Rows are points. A path goes straight from each point to the next, and from the last back to the first. The post is the endless flat space through its rows: a point in 2 columns, a line in 3, a plane in 4, and so on, so that a path can go around it. Count how often the path circles the post. Going back the other way cancels.

Post (1 x 2)
| -0.01 |  0.17 |
Path (24 x 2)
| -0.06 | -0.31 |
| -0.32 | -0.26 |
|  0.12 | -0.06 |
|  0.57 |  0.00 |
|  0.18 |  0.71 |
| -0.34 |  0.54 |
| -0.60 | -0.01 |
|  0.04 | -0.08 |
|  0.47 | -0.04 |
|  0.18 |  0.37 |
| -0.34 |  0.59 |
| -0.60 | -0.01 |
| -0.25 | -0.18 |
| -0.09 | -0.11 |
| -0.59 | -0.10 |
| -0.32 |  0.53 |
| -0.65 |  0.05 |
| -0.17 | -0.38 |
|  0.37 | -0.07 |
|  0.61 |  0.37 |
|  0.01 |  0.68 |
| -0.60 |  0.44 |
| -0.20 |  0.00 |
|  0.13 | -0.40 |
Times around: 3

Post (5 x 6)
| -0.35 | -0.13 | -0.19 |  0.39 | -0.80 |  0.03 |
|  0.19 |  0.59 | -0.22 |  0.09 |  0.28 | -0.20 |
|  0.55 | -0.11 |  0.19 | -0.27 |  0.31 |  0.40 |
|  0.61 | -0.42 |  0.27 | -0.23 |  0.07 | -0.28 |
| -0.11 | -0.09 | -0.32 |  0.35 |  0.03 |  0.00 |
Path (20 x 6)
|  0.04 | -0.28 | -0.36 | -0.15 |  0.12 | -0.27 |
|  0.37 | -0.35 | -0.11 |  0.07 | -0.46 |  0.00 |
|  0.89 | -0.48 |  0.36 | -0.06 |  0.04 |  0.36 |
| -0.12 | -0.28 |  0.08 |  0.53 | -0.16 |  0.06 |
|  0.46 |  0.38 |  0.57 | -0.40 |  0.85 |  0.10 |
|  0.07 |  0.48 |  0.24 | -0.52 |  0.35 | -0.15 |
| -0.08 | -0.50 | -0.28 | -0.08 |  0.32 |  0.89 |
| -0.13 |  0.70 |  0.04 | -0.11 |  0.02 |  0.04 |
|  0.27 |  0.12 |  0.29 |  0.03 | -0.15 | -0.67 |
|  0.45 |  0.33 |  0.03 |  0.31 | -0.36 | -0.31 |
|  0.69 | -0.03 |  0.03 | -0.11 |  0.23 | -0.40 |
|  0.62 |  0.66 |  0.28 |  0.07 | -0.49 | -0.37 |
|  0.41 |  0.16 | -0.09 |  0.07 |  0.89 | -0.15 |
| -0.04 |  0.06 |  0.31 | -0.23 | -0.09 |  0.24 |
| -0.30 | -0.18 |  0.04 |  0.19 | -0.11 |  0.27 |
| -0.09 |  0.23 |  0.59 |  0.11 | -0.92 | -0.26 |
|  0.11 | -0.54 | -0.14 |  0.15 |  0.66 | -0.25 |
|  0.32 |  0.46 | -0.03 | -0.36 |  0.08 | -0.45 |
|  0.54 | -0.27 | -0.61 |  0.15 |  0.64 |  0.05 |
| -0.11 |  0.39 | -0.84 |  0.30 |  0.00 | -0.16 |
Times around: 1

Post (8 x 9)
| -0.11 | -0.13 |  0.38 | -0.05 | -0.65 | -0.54 |  0.07 |  0.33 | -0.29 |
|  0.01 | -0.51 |  0.03 |  0.01 |  0.16 | -0.04 |  0.05 |  0.37 | -0.10 |
| -0.43 | -0.27 |  0.08 | -0.18 | -0.45 | -0.22 |  0.30 |  0.20 | -0.38 |
|  0.43 | -0.09 | -0.16 |  0.27 | -0.11 |  0.68 |  0.35 |  0.32 |  0.21 |
|  0.23 |  0.04 | -0.05 |  0.29 |  0.52 |  0.81 |  0.44 | -0.25 | -0.21 |
|  0.16 |  0.18 | -0.04 |  0.22 |  0.30 |  0.38 |  0.55 | -0.19 |  0.27 |
| -0.09 |  0.04 | -0.42 | -0.12 | -0.27 | -0.02 |  0.08 |  0.32 | -0.22 |
|  0.30 | -0.31 | -0.06 | -0.16 | -0.32 |  0.37 |  0.07 |  0.02 | -0.02 |
Path (25 x 9)
|  0.32 | -0.57 |  0.68 |  0.15 | -0.36 | -0.24 |  0.15 | -0.13 | -0.51 |
|  0.05 |  0.03 | -0.17 |  0.57 | -0.01 | -0.05 |  0.12 |  0.79 |  0.12 |
|  0.37 | -0.15 | -0.26 | -0.11 | -0.17 |  0.44 | -0.44 |  0.45 |  0.22 |
| -0.16 |  0.11 | -0.29 |  0.12 |  0.13 |  0.11 |  0.45 |  0.51 |  0.12 |
| -0.10 |  0.01 | -0.19 |  0.30 | -0.01 |  0.34 | -0.15 |  0.77 | -0.45 |
|  0.13 | -0.24 | -0.06 |  0.04 |  0.00 |  0.97 |  0.31 | -0.64 | -0.23 |
|  0.31 | -0.37 | -0.04 |  0.00 | -0.07 | -0.13 | -0.02 |  0.38 | -0.21 |
|  0.23 | -0.68 |  0.12 | -0.02 | -0.25 |  0.37 |  0.30 | -0.15 | -0.32 |
| -0.22 | -0.17 | -0.16 |  0.13 | -0.16 | -0.47 |  0.02 |  0.43 |  0.16 |
|  0.06 |  0.51 |  0.09 |  0.09 | -0.12 | -0.09 |  0.05 | -0.02 |  0.23 |
|  0.10 |  0.39 |  0.20 |  0.02 |  0.12 |  0.43 |  0.86 | -0.33 | -0.02 |
|  0.03 | -0.07 | -0.20 | -0.13 | -0.08 |  0.27 |  0.49 | -0.28 | -0.60 |
|  0.09 | -1.16 | -1.29 | -0.28 |  0.14 |  0.42 | -0.26 |  0.85 |  0.51 |
| -0.13 |  0.14 |  0.16 |  0.43 | -0.55 |  0.33 | -0.07 |  0.22 | -0.44 |
|  0.44 |  0.03 |  0.37 | -0.02 | -0.60 |  0.41 |  0.06 |  0.02 |  0.09 |
|  0.07 | -0.36 | -0.44 | -0.35 | -0.17 |  0.61 |  0.05 |  0.15 | -0.72 |
| -0.29 | -0.27 |  0.23 | -0.03 | -0.46 | -0.43 |  0.63 |  0.13 | -0.09 |
|  0.01 | -0.99 |  0.25 |  0.24 |  0.09 | -0.36 | -0.35 |  0.33 |  0.12 |
| -0.16 |  0.15 | -0.57 |  0.23 | -0.14 |  0.29 |  0.12 |  0.10 | -0.57 |
| -0.32 | -0.38 |  0.28 | -0.02 | -0.20 | -0.64 |  0.46 |  0.36 | -0.29 |
|  0.21 |  0.08 |  0.01 | -0.16 |  0.02 |  0.02 |  0.22 |  0.49 | -0.02 |
| -0.70 |  0.67 |  0.59 |  0.11 |  0.04 |  0.20 |  0.69 | -0.62 | -0.76 |
| -0.45 |  0.60 |  0.28 |  0.33 | -0.32 |  0.24 |  0.77 | -0.18 |  0.21 |
| -0.14 |  0.28 | -0.35 | -0.26 | -0.14 | -0.09 |  0.41 |  0.44 |  0.41 |
|  0.69 | -0.31 | -0.69 | -0.18 |  0.84 |  1.24 |  0.35 |  0.02 | -0.31 |
Times around: 2
